Each row of a before or after table is a point. The points were changed in one or more steps. Then noise was added and the rows were shuffled. The steps act on how far a point lies along the listed directions, d1 being the first. Name the steps. A step turns or swaps two directions, mirrors them in a line or flattens them onto one, adds a multiple of one to another, or multiplies one. Angles are multiples of 10 degrees, from the lower direction toward the higher: turns from -170 to 170, lines from 10 to 170 but not 90. Use the fewest steps. Two steps may share a direction if one is a turn and the other turns, adds or multiplies; they go together, in the order done. Otherwise the lowest direction goes first.

Directions:
(1): [ 5.4 -1.0]
(2): [1.0 5.4]
Before (13 x 2)
[[-4.9 -0.1]
 [-0.6  1.3]
 [ 3.2 11.2]
 [ 1.2 -2.8]
 [-4.4  7.2]
 [-0.9 -0.5]
 [-6.6 -0.3]
 [-1.2 -2.8]
 [-0.5 -2.7]
 [-0.9 -1.0]
 [-9.2 -0.3]
 [ 0.5 -0.2]
 [ 1.6  0.8]]
After (13 x 2)
[[-8.3  0.1]
 [-2.3 -4.5]
 [ 1.3 -2.8]
 [ 0.1 -0.3]
 [-0.2 -1.1]
 [-3.1 -5.8]
 [-1.5  0.2]
 [ 2.9 -0.5]
 [-7.9  8.2]
 [ 0.9 -1.8]
 [-4.5 -8.1]
 [ 0.2  1.8]
 [ 2.0 -1.9]]
Steps: turn d1 and d2 by 60 degrees

Directions:
(1): [ 4.7 -4.5  1.6]
(2): [-3.3 -1.4  5.7]
(3): [-3.5 -4.8 -3.2]
Before (11 x 3)
[[-2.2 -2.5  4.8]
 [ 2.3  0.0 -0.6]
 [-0.9 -1.0 -0.2]
 [-3.1  1.1  1.5]
 [-6.0  4.3  2.7]
 [-0.2 -5.4  4.3]
 [-1.8 -4.4  4.7]
 [-1.6 -5.6  1.5]
 [-1.5  6.6 -6.5]
 [ 3.0  2.1 -3.2]
 [ 2.0 -3.2  2.5]]
After (11 x 3)
[[-0.9 -1.2 -0.3]
 [ 3.0 -0.8 -1.3]
 [ 2.3  1.0 -4.2]
 [-5.7  7.8 -8.7]
 [-3.9  2.5  1.6]
 [-0.8 -1.5  5.7]
 [-0.6 -6.0  3.9]
 [-7.7  8.3  1.9]
 [ 4.2 -4.5  3.6]
 [ 0.4 -4.0  6.0]
 [ 2.5 -5.6  6.5]]
Steps: multiply d1 by 1.6; turn d2 and d3 by -20 degrees

Directions:
(1): [6.4 1.6 2.5 3.4]
(2): [ 4.2 -0.4 -5.3 -3.9]
(3): [ 1.4 -7.4  2.0 -0.5]
(4): [-0.8 -1.8 -4.8  5.8]
Before (10 x 4)
[[-9.7 -3.4  2.5 -2.0]
 [-3.3 -1.0  6.8  6.4]
 [ 5.1 -0.7 -2.5 -7.1]
 [-6.8  0.8 -2.2  1.5]
 [-0.2  1.7 -4.8  0.4]
 [ 1.1  0.4  2.0  4.8]
 [ 7.2 -2.4 -1.4 -3.0]
 [ 9.0 -1.7 -3.9 -2.9]
 [-5.2  0.9 -1.3 -1.1]
 [-0.9  4.5  2.9  0.5]]
After (10 x 4)
[[-3.3 -4.2 -0.6 -0.9]
 [-3.0  0.0 -0.6 -1.5]
 [-5.4 -4.8  0.2  1.3]
 [-0.2  2.8 -0.2  4.7]
 [-2.4  2.2 -2.2 -0.3]
 [ 6.1  4.3 -1.0 -3.8]
 [ 5.8  3.3 -0.2 -2.9]
 [-1.7  1.1  1.7  7.7]
 [-2.1 -9.4  2.1  1.1]
 [ 5.4  1.0 -0.7 -7.5]]
Steps: turn d1 and d3 by -60 degrees; flatten d2 and d4 onto the line at 140 degrees

Directions:
(1): [ 3.5 -3.8  4.9 -0.5  5.6  2.7]
(2): [ 3.9 -4.5  2.0 -1.0 -4.9 -5.1]
Before (9 x 6)
[[-0.1 -0.5  2.3  0.1  1.6  4.0]
 [ 3.2 -3.9  1.3 -0.2 -3.3 -2.8]
 [ 4.3 -4.7  3.2 -2.0 -4.6 -5.3]
 [-1.6  0.5 -3.1  0.6 -5.2 -3.3]
 [-6.5  5.7 -5.3  1.3 -0.7  2.2]
 [ 1.6 -3.7  4.8 -0.3  9.7  3.7]
 [ 1.7 -3.6  2.7 -0.6 -2.3 -2.6]
 [ 0.3 -0.5  0.1  0.5  4.3  3.3]
 [ 3.4 -4.9  3.4 -1.3 -1.7 -2.6]]
After (9 x 6)
[[ 0.5 -1.3  3.4  0.0  2.9  4.8]
 [ 4.0 -6.6  8.3 -0.7 13.8  5.7]
 [ 4.5 -5.0  3.5 -2.0 -4.3 -5.2]
 [ 3.4 -4.1  1.3  0.0 -3.0 -2.6]
 [ 1.1 -1.5  1.2  0.0  5.6  3.9]
 [ 4.4 -5.7  4.6 -1.4 -0.4 -2.0]
 [-3.3  2.1 -5.0  0.7 -7.8 -4.4]
 [-8.1  7.5 -7.7  1.6 -3.5  0.9]
 [ 1.8 -4.0  3.2 -0.8 -1.9 -2.3]]
Steps: multiply d1 by 1.6

Directions:
(1): [ 5.6 -0.7  3.3  4.2  6.3  1.5 -0.1 -4.3]
(2): [-3.7 -4.4  0.8 -2.2  4.3  6.7 -3.0  3.2]
(3): [-2.2  7.7 -4.2  1.2  2.0  5.2  1.8 -1.6]
(4): [-2.2 -3.0 -1.6 -5.5  2.5 -1.2  5.3 -6.1]
Before (12 x 8)
[[ 1.2  1.6  1.2  2.8 -1.1  1.1 -2.4  5.0]
 [ 2.4 -4.3  2.9 -2.8 -1.5 -7.0  3.9 -4.1]
 [ 1.2  0.5  1.7 -1.1  2.8  4.5 -4.6  2.9]
 [-1.0 -9.0 -0.1  0.7 -0.2  0.2 -2.4  3.4]
 [ 2.0 -9.7  4.7 -2.0  8.1  1.9 -1.9 -2.1]
 [ 2.6  7.0 -0.1  4.3 -5.0  1.1 -2.1  4.1]
 [-3.9 -9.4  2.1 -5.3 -3.8 -0.4 -0.6  5.0]
 [ 1.2  3.2 -1.5  2.4 -3.3 -2.4  0.9 -1.0]
 [ 4.2 -4.2  1.1  2.1  1.6 -4.6  2.4 -5.8]
 [-6.9  1.1 -6.2 -6.3  0.0  2.4  3.0  0.8]
 [-0.7 -6.3 -0.2 -5.1 -3.7 -7.9  1.5 -0.9]
 [-3.4 -7.7  3.1 -5.5 -1.0 -3.8 -0.3  3.0]]
After (12 x 8)
[[ 0.4  8.7 -2.6  2.2 -1.3  3.5  2.6 -1.6]
 [ 1.7 -4.0  2.1  0.6 -4.9 -7.3 -3.7  4.6]
 [-1.3  2.3 -1.6 -2.9  2.1  4.8 -2.7  2.5]
 [ 1.7 -7.7  4.9  0.8  3.6  1.7 -6.1  4.1]
 [-1.9 -4.2 -2.1  3.1 -2.4  2.9 -4.0  7.0]
 [-2.8 -4.0  3.7 -0.4 -4.4 -2.8 -5.1  9.2]
 [ 6.7 -4.0  3.2  5.3  1.6 -4.3 -1.0 -2.7]
 [ 2.7  2.8 -2.0  2.3 -0.9 -1.7  1.8 -3.9]
 [ 6.1 -3.5  5.8  3.0 -2.1 -6.8 -0.5  0.6]
 [-3.9 -4.8  0.7 -1.8 -7.1  0.9 -4.1 10.1]
 [-0.4  4.5 -1.6  1.2  1.1  3.6 -0.4  2.7]
 [-6.8 -4.8 -3.7 -8.4 -2.1 -1.9  2.5  1.5]]
Steps: add -0.5 times d2 to d1; turn d3 and d4 by 60 degrees

Directions:
(1): [-4.9 -6.3 -2.0  3.9 -5.6  0.3 -2.0  2.3 -3.5]
(2): [ 4.8 -1.4 -2.4 -1.6 -2.2 -5.2  4.5 -3.1 -6.3]
(3): [ 0.1  7.6 -1.1 -1.9 -6.3 -0.7 -0.6  5.7 -1.1]
(4): [ 8.7 -3.2  4.0  1.1 -2.5  2.6 -3.5  2.6  0.5]
Before (14 x 9)
[[ -1.3   1.0   0.1   0.0  -6.4   1.3  -3.6   6.4  -1.4]
 [  4.3   4.9   4.8  -0.4   3.6   5.8  -4.0   4.6   9.6]
 [  4.6   1.9  -0.5  -5.7  -0.8  -3.6   7.0  -4.9  -4.9]
 [-10.1  -6.5  -3.3   3.3   3.9   3.5  -0.7  -2.4   1.8]
 [ -5.2   6.2  -1.3  -2.8   3.2  -2.8   7.6  -1.8   3.5]
 [  1.1  -6.5   3.5   1.3  -1.6   2.2  -2.2   0.1   1.7]
 [  2.2  -1.7   0.7   1.0  -2.7   0.5  -4.2   2.7   3.0]
 [ -4.4  -0.2  -0.9   0.5   2.8  -1.7   1.8  -4.5   0.3]
 [  4.3   2.4   2.3  -1.5   2.1   0.1   0.6   1.1  -1.1]
 [  2.8  -3.2  -3.6   2.0  -7.1  -2.6   1.1  -1.2  -6.2]
 [ -4.2   5.5   1.6  -1.9   4.7   3.4  -0.4   0.8   7.3]
 [  0.4   0.9  -0.7   1.8  -0.9   1.7  -0.7   2.3  -2.8]
 [ -0.1  -2.2  -3.1   3.1  -5.4  -1.5  -0.7   4.0  -3.8]
 [ -6.1   4.1  -0.5  -3.8   3.4  -1.7   2.1  -2.9   2.7]]
After (14 x 9)
[[ -0.5   1.1   1.7  -3.5   2.5  -1.1   0.7  -3.0   2.5]
 [ -6.7   4.0  -6.6   0.6  -7.0  -2.9   1.4   0.6  -4.2]
 [  6.3  -4.0   4.1  -0.6   6.5   2.5   0.5  -4.3   4.2]
 [ -5.5   3.4  -0.2   0.6   0.9   0.1  -0.1  -0.6   2.5]
 [ 18.3  -8.6   8.1   1.5   6.0   4.3  -2.7  -2.1   5.2]
 [ -3.6  -3.0   2.2   0.5  -1.8   1.7  -1.8   0.8   1.7]
 [  1.9   2.3   1.8  -1.7   2.0  -1.7   5.3  -1.1   3.1]
 [ -8.1  -0.4  -6.7   2.1  -2.8  -4.6   3.1   0.2  -4.5]
 [  1.3  -4.3  -0.3   1.0  -0.5  -1.7  -1.8  -1.1   1.1]
 [-19.1  -1.2  -6.3   2.5   4.3   2.4   1.3  -2.5   2.7]
 [ -3.7  -5.3  -3.7  -0.5  -0.1  -4.4   3.1  -3.2  -5.4]
 [ -1.0   0.0  -2.0   1.8   0.6  -0.4   1.3  -0.3  -3.5]
 [  9.4   0.5   4.7  -1.2   0.8   1.9  -1.4   2.7  -0.8]
 [  7.3   7.1   3.1  -5.6  -6.5   1.5   0.9   3.9  -0.8]]
Steps: add -1.5 times d1 to d4; mirror d2 and d3 in the line at 40 degrees

Directions:
(1): [-4.4 -4.6  6.6  0.8 -3.0 -0.4 -4.0  0.2 -6.1 -3.1 -3.0]
(2): [-4.2  2.5 -2.8 -1.6  2.0  6.4  4.5  5.4 -3.7 -4.7 -0.4]
(3): [-5.4  3.6 -1.0 -0.4 -9.7 -1.0  0.4  0.9  1.4  1.8  4.7]
(4): [ 2.0  0.6  6.0 -0.3 -2.8  8.9  0.5 -0.8  5.4  1.5 -2.7]
(5): [ 1.4  6.3 -2.4 -1.2 -1.0 -0.8 -8.3  3.1  1.4 -2.4 -5.3]
Before (13 x 11)
[[ 2.8 -2.0 -0.3  1.2  1.0 -4.1 -4.7 -1.3  0.6  3.9 -2.7]
 [ 6.2 -6.0  2.3  3.4  6.6  1.3  7.5 -5.5  4.1  5.2  1.3]
 [-7.3 -6.6  4.7 -0.9 -2.7 -3.9  4.1 -2.0 -6.2 -4.1  4.4]
 [ 4.3 -1.6 -0.1 -0.7  2.2 -6.6 -7.9 -0.3 -3.7 -2.0 -3.9]
 [ 2.5  2.3  0.7  1.8 -1.5 -6.6 -3.8 -2.1  3.5  3.3  3.5]
 [ 1.1  1.1 -2.7 -1.3 -2.1  0.7  5.4  2.3  3.3  2.0  1.6]
 [-0.7 -4.8  5.8  3.8  2.0  5.1  2.5 -3.1  4.3  3.2  0.5]
 [-1.2  2.2 -2.8 -2.0 -3.2  7.0  6.0  3.0  3.3 -0.8  3.8]
 [-5.0 -3.0  8.6  1.4 -9.9  8.3  0.9  1.1  0.7  0.3  0.3]
 [ 4.1  5.0 -5.4 -1.3 -0.4 -6.6 -5.2 -0.5  3.5  2.8 -0.3]
 [ 0.9 -2.4  0.5  0.6  5.8 -0.6 -0.9 -0.1 -9.3 -5.1 -4.6]
 [ 1.5 -4.1  0.5 -0.4  0.5 -6.3  2.5 -6.3 -0.5  4.9  6.3]
 [-5.4 -2.7  2.2 -2.8  1.5 -1.3 -1.6  1.8 -6.7 -3.8 -4.7]]
After (13 x 11)
[[ 4.2 -0.7  2.4  1.5  2.2 -5.2 -0.3 -3.5  3.3  4.2  4.0]
 [ 3.1 -0.1 -0.4 -1.9  3.6  9.4  2.4  2.7  2.3 -3.7 -3.8]
 [ 3.5  8.6  0.4  1.2 -5.5  0.4 -8.3  0.8  8.1  2.1 -4.4]
 [-5.6  3.9 -3.7  0.0 -5.6 -3.5 -1.1  1.7 -6.6 -2.1  2.6]
 [-0.3 -7.0  8.3  2.2  2.3  5.3 -4.5  1.2 -4.5 -3.8 -7.2]
 [ 4.2 -0.5 -0.4 -1.6  1.5  2.1  2.5  2.3  4.0  0.5 -3.5]
 [-7.5 -0.9 -1.1 -3.1 -0.7 -4.7  0.1  2.0 -6.9 -2.9 -0.6]
 [-0.2 -2.0 -0.6  1.4 -3.0 -4.0 -1.0 -1.6  1.4  5.8  1.4]
 [ 4.0 -2.1 -0.8  0.1  0.7 -3.2  5.2 -5.0  4.0  6.5  5.7]
 [-2.2 -1.8 -1.5 -1.6 -6.1 -8.2  0.7 -2.5 -2.9  2.1  6.5]
 [-2.0  2.1  4.7  2.5 -1.2  3.1 -8.0  0.6  4.2 -0.4 -4.8]
 [ 6.1  3.0 -2.4 -1.7  2.5 -6.3 -7.2 -2.5  2.9  1.8 -2.0]
 [-0.6  0.5 -1.0 -1.9  5.0 -6.6 -5.3  2.0 -5.4 -7.6 -4.4]]
Steps: turn d1 and d4 by -30 degrees; turn d3 and d5 by -160 degrees

Directions:
(1): [ 5.9  1.7  2.8 -4.4 -6.7 -2.9 -4.3 -1.3  2.0 -6.2 -0.8  0.1]
(2): [-4.6 -0.6  4.1 -5.7  6.5 -0.7 -2.5 -2.5  3.7 -1.6 -2.6  5.6]
(3): [ 3.6 -1.1 -4.7 -9.4  1.2  0.9  0.9  5.0  1.9  4.7  1.2 -1.2]
(4): [-0.6 -6.0  1.3 -0.5 -3.0  0.1  7.8  3.3  0.3 -4.2  2.9  5.9]
(5): [-4.2 -4.4 -0.7 -3.2 -2.4  7.6 -2.8 -4.4 -1.0 -2.2  4.5 -4.0]
(6): [ 8.0 -2.2  3.3  2.6  2.2  4.4 -2.5 -2.7  0.0  4.1  3.7  5.0]
Before (10 x 12)
[[  0.3  -1.0   1.9  -0.1  -1.1  -0.8   2.6   0.0   1.9  -3.9   2.5   5.7]
 [  4.4   8.4  -4.8  -1.5   4.4  -2.6  -3.8   0.4  -1.0   5.1  -4.1  -2.1]
 [ -3.2   6.5   2.7  -0.8   3.3   3.0  -8.0  -5.7   0.8   0.1  -1.5  -6.2]
 [ -3.2   1.0  -0.7  -1.3   1.0   3.4  -3.1  -3.8  -2.6  -1.6   2.0  -5.7]
 [ -3.3  -0.1  -2.5  -4.7  -3.0  -1.0  -1.1  -0.5   1.3  -4.5  -1.1  -6.0]
 [ -8.2   5.5  -3.6  -2.7   9.7  -4.0   2.7   2.6   1.4   5.8  -5.1  -2.9]
 [ -2.8  -2.4  -2.0  -4.2  -3.8   3.9   1.6  -1.6   0.2  -0.3   1.9  -3.5]
 [  1.7   0.4   1.2   2.2  -1.4  -0.8  -0.8   0.6   0.6  -1.7   1.6  -2.3]
 [ -2.8  -0.5   2.0  -7.7   4.4   3.3  -8.0  -7.8   3.4   1.2  -0.8  -2.6]
 [  5.9  -1.5  -3.5   0.0 -11.4   1.7  -0.6  -0.4  -3.5  -1.3   4.8  -5.1]]
After (10 x 12)
[[ -8.8  -5.4  -5.7  -6.2  -2.8   7.3  -0.7  -2.4  -0.7  -3.3   3.7  -9.6]
 [ -9.5   4.7  -0.6   6.3  -2.4   1.2  -2.2  -6.3  -3.5  -3.4  -0.7 -10.4]
 [  0.5   2.0   1.1  -3.9   3.9  -1.7  -0.8  -0.2   3.6  -0.3  -0.3   4.8]
 [ -7.4  -4.1  -0.8  -3.0  -2.3   6.7   1.2  -4.3  -0.1  -1.0   2.9  -3.3]
 [  3.3   4.3  -2.5   0.4  -5.5   4.5  -3.3  -0.9  -1.8   0.9   3.2 -11.2]
 [  0.6   2.2  -3.4   0.6   0.8   3.7  -5.6  -4.9  -1.2   6.2   0.5  -9.2]
 [  3.4   5.2  -6.0   7.7  -0.4  -1.5   3.6   2.2  -5.1   3.7  -0.9  -2.1]
 [ -0.4  -7.8  -3.4  -4.3  -3.8   3.3   7.7   3.7  -1.6   0.9   6.2   3.2]
 [  2.0  -1.2   0.5  -1.0  -0.4  -0.5   1.0   3.0   1.6  -0.9   2.1  -0.8]
 [ -1.3  -1.1  -1.8  -1.7  -3.0   4.7  -1.3  -3.2  -3.5  -3.3   4.3  -7.1]]
Steps: turn d1 and d3 by 100 degrees; turn d2 and d4 by -70 degrees; add -1.5 times d6 to d5
